Every row gives one point. Two turns around zero, p and q, are shown by what they do to some points. Write where each new point lands after one turn and then the other. Backwards means that the second turn is done in reverse. Each puzzle has new turns, and all numbers are rounded.
In the rows, zero is written as 128.

Turn p:
[101 120 114] -> [108 123 152]
[151 108 115] -> [155 110 135]
[102 103 142] -> [125 150 160]
[130 109 123] -> [139 123 143]
[136 200 119] -> [ 91 115  66]
[148 128 156] -> [150 149 112]
Turn q:
[126 169 101] -> [104  86 136]
[142  71 157] -> [171 176 117]
[106 155 125] -> [ 95 119 134]
[139 140 135] -> [125 120 112]
[127 105 122] -> [145 139 140]
Where do these land?
q, then p: [142  93 130] -> [145 119  95]
q, then p backwards: [150  98 148] -> [156 124 159]
p, then q backwards: [146 142 102] -> [152 152 121]
p, then q: [118 176 114] -> [118 133 178]
p, then q: [ 98 144 167] -> [ 81 107 131]
p, then q backwards: [112 115 106] -> [115 138 103]

Turn p:
[132 149 160 143 120 100] -> [124 101 113 115 163 115]
[141 146 112  78  88 160] -> [132 132  80 168  84 120]
[151 109  79 146 135 132] -> [101 147 169 145 107 114]
[156 113  95 133 146 179] -> [146 167 161 165 104 113]
[ 94 144 147 129 150 117] -> [143 130 118  85 141 136]
[140 103 132 107 151 109] -> [109 151 128 134 147 156]
[ 87 162 155 145 101 110] -> [141  80 104  86 131 117]
[122  97 143 143 131 117] -> [127 114 150 126 144 153]
Turn q:
[105 124 181 110 137 127] -> [111  95 139 128 174 117]
[109  82 179 120 123 154] -> [ 78  89 159 144 143 107]
[117 128 136 123 117  90] -> [119 151 121 134 160 134]
[ 96 164 125 109 106 110] -> [119 134  91 102 156 151]
[178 139 101 158 143 146] -> [172 138 151 128  81 135]
[143  94 140 111 148 147] -> [121 113 150 135 119  86]
[132 134  91 162 146 129] -> [157 136 113 152  96 142]
[119 158 113 123  89 106] -> [119 157 106 102 138 161]
[154 128  86 136 145 143] -> [156 139 122 129  84 117]
Where do these land?
q, then p: [121 134 107 142 131  81] -> [133 146 137 121 125  78]
p, then q: [148 131  99  97 118 128] -> [120 134 103 132 122 167]
q, then p: [143  99 126 146 117 152] -> [141  85 122 126 130 136]
q, then p backwards: [ 82 143 107 169 129  90] -> [149 104 163  68 123 135]
q, then p: [154 132 103 139 145 132] -> [115 110 118 154 135 107]
q, then p: [ 85  97 217 108 133 143] -> [143 144 174  80 159 203]
p, then q: [135 135 106 108 139 149] -> [136 140 123 110 129 160]
q, then p: [140 134 162 101 137 137] -> [119 144 119 127 154 161]
q, then p backwards: [145 146 125 142 103 141] -> [ 97 107 117 125 137 128]

Turn p:
[100 158 150 128 146 123 166 134 131] -> [138 137 155 112 162 148 102 133 103]
[138  86 106 105 109 162 121 150 114] -> [123 108 121 132  93 117 122 161 174]
[139 110 118 123 130 163  69 155 149] -> [126 128  99 139 109  61 119 136 151]
[123 124 111 133 128 143 103 115  87] -> [128 150 108 164 107 140 127 140 139]
[173 132 114 130  96 172 107 119 122] -> [144 110  87 142 112 111 163 166 135]
[107 139 138 120 158 115 152  96 164] -> [112 117 158 136 180 131 126 107 112]
[143  81 124 140 104 114 123 113  97] -> [126 115 132 145  75 149 150 116 143]
[180 106 114 101 125 126 101 135  89] -> [ 87 133 101 127  77 126 152 155 137]
[106 153 162 164 161 100 171 135 153] -> [150 147 182 103 163 133 120 102  88]
[ 98 160 165 121 115  98 141 121 145] -> [136 114 126 110 155 149  99  98  90]
[102 158 108 140 135  92 154 135 155] -> [137 148 139  97 173 144 126  95 135]
Turn q:
[106 142 144 129 160  88 160 130 133] -> [125 153 116 143 123 177 142 104 108]
[149 129 145  92  95 156 119 142 138] -> [141 114 102 147 119 101 102 157 151]
[ 81 122 124 153 143 120  86 145  78] -> [123 158 160  94 107 122 164  95 171]
[171 123 129 114 103 138 104 131 181] -> [135  92 112 127 142 128 111 192 133]
[150 135 128 114  65 146 109  98 155] -> [154 105 121 148 173  92 120 170 141]
[116  90 127 107 164 108 144 114 116] -> [135 122 107 100 126 154 116  82 119]
[ 99 149 141 186 156 164 122 124 105] -> [ 98 177 189 123 124 123 118 116 133]
[109 135  93 106 166 109 141 130 112] -> [ 99 136  98 110 121 134 152  93 111]
[156 139 130 142 143 105 150 124 108] -> [144 139 134 127 111 133 137 124  84]
[144 116 120 137  86 145 144 142 155] -> [128  84 141 160 132 118 118 149 130]
Where do these land?
q, then p: [154  70 127 111 119 122 143 138 111] -> [105  93 115 146  88 126 157 122 146]
p, then q: [118 137 146 112 121 126 103 107 111] -> [119 125 156 111 134 106 144 116 136]
q, then p: [127 117 129 213 123 153 126 125 177] -> [143 121 163 139  98  87  66 138  81]
p, then q: [144 148 124 130 113 152 102 107 118] -> [109 106 147 127 114 118 151 119 104]
p, then q: [ 95 136 121 102 120  57 132 167 135] -> [119 152  78 105 182 104 113 132 160]
p, then q: [152 142 141 120 160 146 157 113 130] -> [125 148 133 138  83 143 121 104 134]
p, then q: [ 43 137  84 118 113 152 112 119 105] -> [ 79 128 162  85 154 133 128 198 129]
p, then q backwards: [157 141 130 106 179  79 120 117 129] -> [105 164  83 147 174 139 139 120 125]
p, then q backwards: [127 140 117 118 114 152 109 136 135] -> [137 132 130  95 113 136 117 124 135]
p, then q: [154 136 140 186 135 119 110 147 125] -> [162 141 113 157 125 105 148 132  86]
q, then p: [120 111 144 107 120 137 136 152 130] -> [143 114 115 136 127 111 144 110 145]
p, then q backwards: [146 121 132 114 119 142 185 108 130] -> [138 112 113 164 115 105 112 134 168]

Turn p:
[145 123 123 115 132 149 152 186 137 193 127  99] -> [178 139 114 113 154 168 130 120  96  81  91 131]
[163 104 135 124 135 119  94 107 131 111 116 145] -> [116 107 121 154 124 116 159 134 155 154 107 122]
[108 137 172  81 125 121 115 151 116 158 134 114] -> [109 147 162 119 147 118 155 128  94  86 103 131]
[105 123  93 130 163  86 148 153 125 141 144 110] -> [149 140 152 167 137 165 102 127 109 113 152 105]
[133 175 119  97 122 112 129 115 113 116 114 171] -> [108 141 127 137  65 108 147 105 120 120 139 123]
[123 127 145 165  73 146 161 110 105 152 124 171] -> [134 132 127  51 105 134 140 120 175 120 148 123]
[100 125 137 138 141 145 115 111 147 108 104 142] -> [128 104 128 121 120  99 129 161 117 148 146 131]
[130 120 124 145 122 127 119 124 137 133 110  85] -> [120 109 123 119 151 152 116 129 111 152 115 127]
[131 148 149 107 111 132 162 100 157 147 148 155] -> [121 121 142 110  88 124 118 133 150  87 119 164]
[158  79 126 116 136 115 119 148 141  77 117  98] -> [105 124  89 178 170 147 146 151 134 147 127 137]
[ 86 105 105 101 118 126  99 133 149 121 170 101] -> [132 166 169 151 154 133 116 150 113 153 126 168]
[183 126  94 150 165 156 126  95  81  78 124 122] -> [135  96  79 165 140  99 123  66 156 168 149 121]
[102 172 141 195 120 131 126 133 127 128 131 151] -> [129 138 127  81 106 103  83 140 135 136 140  82]
Turn q:
[133 119 163 162 133 115 114 146 147 127 146 152] -> [139 105 103 129 139 127 151 108 153 103 158 121]
[114 113 116 144 152 185 132  71 116 132 150 120] -> [ 93 141 109  63 103 156 121 151 128 114 106 134]
[ 99 140 108 141 116 108  98 146 116 140 119 125] -> [160 131 108 134 128 129 110 124 113 158 152 143]
[115 110 112 154 153 145 152 117 101 138 147 147] -> [124 124 118  90 113 131  96 155 155 117 134 116]
[110 111 183 138 105 101 145 132 133 135 143 118] -> [111  82 115 158 128 141 116  93 146 112 132 139]
[188 114 120 134 155 109 114 141 139 130 157  99] -> [125 143 167 112 137 129 169 109 177 148 144 134]
[165 129 114 108 156 112  90 110 115 144  48 110] -> [188 182 157 149  90 139 155 128 124 135  92 149]
[123 162 118 153  72 106 128 137 113 104 136 138] -> [129 126 101 135 141  94 102  86 107 155 138 100]
[119 114 119 123 143 115 138 144 158  82  94 118] -> [142 123 124 144 153  87 145 146 135 125  96 158]
[130 132 138  34 143 161 141  90 127 112 140 141] -> [ 57 160 152 159 111 139 144 178  98 105 110 121]
[116 155 154 159 144 137 133 148 119 133 130 123] -> [145 109 100 128 146 155 127 129 144 136 122 104]
[128 127 110  62  46 157 135 147 114 143 118 132] -> [105 103 176 152 102 110 113 130  44 149 136 109]
[124 138 109 153 145 111 145 136 166 145 135 140] -> [148 133 134 111 174 128 113 126 141 107 143 136]
Where do these land?
p, then q: [134 138 144 131  94 129 122  93 121 136 129 162] -> [111 116 142 159 141 124 117 115  96 102 127 145]
q, then p backwards: [147 102  80 100 164 165 132 143  98 120 115 130] -> [ 85 121 143 141 107 122  88 128 168 139 126 174]
q, then p: [ 94 135 106 151 120 116  97 139 111 134 136 105] -> [170 138 150 132 108 131 142 105 141 131 100 132]
p, then q backwards: [121  79 148 152 166 147 135  99 130 121 118 160] -> [129  95 134 146 147 123 139 198 133 119 137 143]
q, then p: [113 130 131 158 134  88 127  92 119 106 123 152] -> [119 135 127 152  82 131 107 129 124 172 123 129]
q, then p: [164 128 115 140 163 169 103 154 141  91 137 100] -> [143 114 119 134 118 168 131 129 102  58 139 146]
q, then p: [110 101 149 143 151  92 174 157 144 144 144 167] -> [126 134 115 177 153 113 106 185 156 152 116 128]
p, then q backwards: [ 93 147 103 110  99 143 109 143 118 112 157 164] -> [153 123  76 111 137 103  90 105 115 120 121 139]
q, then p: [ 97 120 150 105  93  88 177  94 117 117 106 102] -> [122 104 146 100 114 111 148 160 131 194 138  86]
p, then q backwards: [ 98 163 157 149 106 124 165 116 117 159 120 119] -> [137 108 110 151 109 162 149  98 136 165 156 144]
p, then q: [146 151 139  89 123 101 110 142 134 159 171  89] -> [160 142  70 143 113 135 137 130 115 115  79 113]
q, then p backwards: [164 107 135 134  95 148 105 136 126  90  91 111] -> [147 146 129 100 136 153  82 111 111 150  98 155]
q, then p: [135  88  88 134 137 153 150 105 145 115 105 103] -> [101 130 122 135 100 125 186 150 109 102 131 119]
p, then q: [133 165 137  80 140 117 113 165 157 161 125 107] -> [159 129  94 145  93 103 119 130 124 154  85  94]
q, then p: [171 165 136 144 136 140 102 141 143 153 144 148] -> [121 111 117 138 149 120  90  91 126 100 125 165]
